Each row of a before or after table is a point. The points were changed in one or more steps. Then noise was added and the rows were shuffled. The steps act on how far a point lies along the listed directions, d1 being the first. Write out the steps. A step turns or swaps two directions, mirrors them in a line or flattens them onto one, adds a multiple of one to another, or multiplies one. Angles are multiples of 10 degrees, from the lower direction toward the higher: turns from -170 to 170, lines from 10 to 170 but not 90. Use the fewest steps. Two steps may share a direction if one is a turn and the other turns, adds or multiplies; they go together, in the order done. Otherwise the lowest direction goes first.

Directions:
(1): 55 14 24
(2): -4 57 -22
(3): -27 18 52
Before (8 x 3)
-17 -15 19

-28 -14 7

5 11 -1

66 -31 -124

-7 -38 32

14 12 -25

-25 4 -11

13 9 2
After (8 x 3)
14 9 -26

24 -29 10

27 -24 -3

-131 -11 -58

21 -66 33

-9 13 5

-1 19 -1

-26 23 -17
Steps: swap d1 and d3; multiply d2 by 1.6

Directions:
(1): -19 0 -71 -5 25 -42 19 43
(2): 47 -11 27 30 -11 -76 -12 6
(3): -4 -63 -2 9 -14 -1 70 -28
(4): -49 37 10 1 22 -41 10 -62
(5): -62 -16 52 -7 -16 -14 2 52
Before (11 x 8)
-13 54 1 -30 37 46 -1 -85

45 29 14 4 -11 -47 -19 -37

-18 36 35 18 5 -16 -7 -84

-30 2 13 -5 6 41 -12 -31

35 -13 -60 -14 -9 3 19 4

77 -4 -28 2 -22 27 -7 -15

63 7 3 28 16 -10 -35 -17

28 -2 -52 -2 13 6 0 11

-27 36 -57 -41 13 82 -14 13

65 -7 -61 20 3 -26 16 -31

64 35 62 4 -16 -68 -63 -51
After (11 x 8)
-7 7 110 -3 -10 -34 -22 -3

-44 7 34 -9 10 57 -23 15

-36 -11 45 -18 -38 27 1 30

-83 -21 -14 -19 -9 6 33 54

-36 -21 -26 -20 -15 -31 26 49

-32 -10 -20 -8 8 -28 7 54

19 -12 53 22 -12 -14 -28 -27

-39 43 53 -58 -15 109 -48 -46

-41 26 20 -38 -14 52 -8 -7

-21 14 65 10 -17 31 -14 -48

21 7 25 15 -14 -94 -34 56
Steps: multiply d1 by 1.6; turn d2 and d5 by -170 degrees; multiply d4 by 0.4

Directions:
(1): -50 10 -1 44 -14 1 -32 -32 33 -65 47 -26
(2): -19 -26 27 34 -29 -27 10 -40 31 32 -73 -39
(3): 4 19 -65 18 1 10 81 28 38 -10 -2 -33
(4): -8 -67 -42 -42 -30 7 -10 5 -27 -60 -37 -8
Before (13 x 12)
-19 -12 10 -41 10 15 -86 -23 -68 -81 64 16

-14 -15 -14 24 -20 3 45 -16 35 10 -54 -61

24 -35 -9 -74 2 19 -7 30 -46 -6 -26 26

-11 -12 -1 11 8 -50 20 -20 20 27 -38 -30

-19 36 50 42 -12 -44 0 -29 24 41 -22 -11

13 42 -40 51 19 11 2 -5 5 -16 58 15

49 -56 16 -35 -7 5 2 -19 -26 50 -62 29

-3 8 82 7 -4 -24 -51 -24 13 78 -7 31

7 17 53 23 21 -33 -40 -20 -11 98 -13 15

36 -29 -38 -56 0 -8 38 36 -26 8 -35 9

-7 31 -40 7 10 27 -1 17 -9 -85 66 -3

-27 -10 -37 2 -23 32 26 18 17 -37 22 -23

-45 -36 -7 -3 -27 -20 22 -18 4 42 -68 -23
After (13 x 12)
-49 -42 -7 4 -31 -28 24 -28 11 52 -84 -33

-13 -5 5 -47 18 20 -92 -16 -75 -87 81 24

50 -60 17 -29 -7 1 4 -23 -25 51 -66 24

-17 -18 -7 33 -24 -4 46 -26 41 17 -71 -70

-1 7 84 11 -5 -30 -48 -25 18 80 -17 26

36 -28 -39 -58 4 -8 38 37 -27 6 -31 11

26 -30 -11 -76 3 19 -8 34 -48 -10 -22 28

17 45 -43 48 22 13 1 -1 1 -20 70 21

0 39 -44 -1 14 34 0 25 -15 -91 85 5

-26 -9 -36 0 -19 32 27 24 17 -38 28 -19

-12 -17 5 15 3 -53 19 -27 24 34 -48 -36

-24 32 52 46 -18 -47 3 -36 30 47 -33 -19

6 14 57 28 20 -37 -38 -28 -7 103 -19 12
Steps: multiply d2 by 1.3

Directions:
(1): -12 54 -36 5 8 15 5 -19 -31 -62 -45 -11 66 20 -11 -20 -22 -79 -10 -31
(2): 0 14 13 3 91 -50 -17 -15 -46 -7 30 3 64 -45 -24 19 40 33 12 18
(3): 32 16 36 51 -49 -39 -35 20 38 27 48 -55 69 11 24 -23 -4 -18 -22 7
(4): 32 -8 -52 -25 21 32 61 25 48 5 24 48 45 -31 48 -37 33 -5 -40 16
(5): 51 -24 94 -7 22 -14 57 -13 -33 8 5 35 -1 0 36 -8 -40 -45 22 -33
Before (13 x 20)
22 -19 20 4 -17 10 16 -5 25 28 22 20 -33 8 10 -3 -21 -1 -13 1

24 24 111 27 26 -45 -24 -28 -43 10 1 -14 24 32 -18 -3 -24 -13 30 -21

29 27 31 15 17 -19 14 -27 -11 -34 -50 9 -1 31 -9 -14 -47 -66 1 -25

-51 -4 -20 -6 -2 -16 -64 -29 3 8 -10 -16 -14 15 -54 49 5 28 10 0

-7 7 -25 24 -32 -2 -67 26 22 15 20 -24 -23 21 -9 35 15 70 -4 6

8 -57 51 6 11 -40 -7 -1 -42 41 42 -1 -33 -20 -8 -1 23 66 17 8

35 2 26 -17 23 -18 10 0 -5 14 8 33 45 -26 25 7 16 9 14 -3

-8 -14 62 11 17 -7 33 -17 -48 -22 -31 25 -74 35 -1 6 -50 -17 20 -33

-63 32 -130 -1 -14 59 -51 20 36 -48 -14 -5 -8 -9 -23 2 38 8 -15 36

-17 -2 47 30 12 -79 -75 3 -8 20 -2 -66 -35 -8 -27 39 19 26 48 19

-18 48 -7 1 124 -52 -59 -55 -99 -51 -5 -4 118 -25 -56 18 6 -7 5 3

13 -5 4 2 -35 27 36 -2 39 -2 -19 13 -4 44 25 -37 -37 -53 3 -4

-18 -7 2 19 -42 -11 -58 8 32 41 29 -44 -32 36 -29 5 18 50 -3 33
After (13 x 20)
-53 -25 -84 3 -39 39 -65 40 69 18 32 -6 -85 -18 -16 25 52 87 0 66

-13 25 51 23 45 -22 25 -33 -80 -59 -42 12 -5 32 -14 0 -51 -51 17 -46

23 55 72 16 68 -33 -4 -38 -59 -30 -16 3 91 17 -21 -21 -12 -48 16 -28

-14 -32 22 13 -19 -29 -60 11 31 67 55 -34 -55 15 -31 22 38 100 6 54

-40 -26 -8 -10 21 -33 -61 -19 15 37 24 -3 -15 -10 -45 54 31 69 9 23

13 -50 30 -2 24 -34 8 1 -38 27 43 9 -4 -27 0 -14 34 52 3 7

36 15 3 -23 10 4 26 1 4 0 -8 38 54 -14 34 -9 7 -21 1 -13

24 55 19 18 35 -23 9 -38 -33 -62 -66 2 40 33 -19 -17 -51 -95 0 -35

-2 11 14 12 -37 17 18 -18 9 -20 -41 -7 -5 60 4 -25 -51 -70 19 -19

13 -7 22 7 -20 8 7 -15 8 14 9 8 -28 18 -2 3 -31 -17 -8 -9

-6 -10 35 17 60 -86 -56 8 -6 27 25 -39 -5 -41 -17 36 55 53 40 39

0 -21 -8 19 -19 -16 -68 32 30 48 46 -11 -51 -1 -9 47 37 122 5 27

12 35 -50 -19 130 -19 -5 -31 -49 -42 16 38 148 -49 -12 -17 33 -9 -32 19
Steps: add 1 times d5 to d1; turn d2 and d4 by 40 degrees; multiply d3 by 0.7
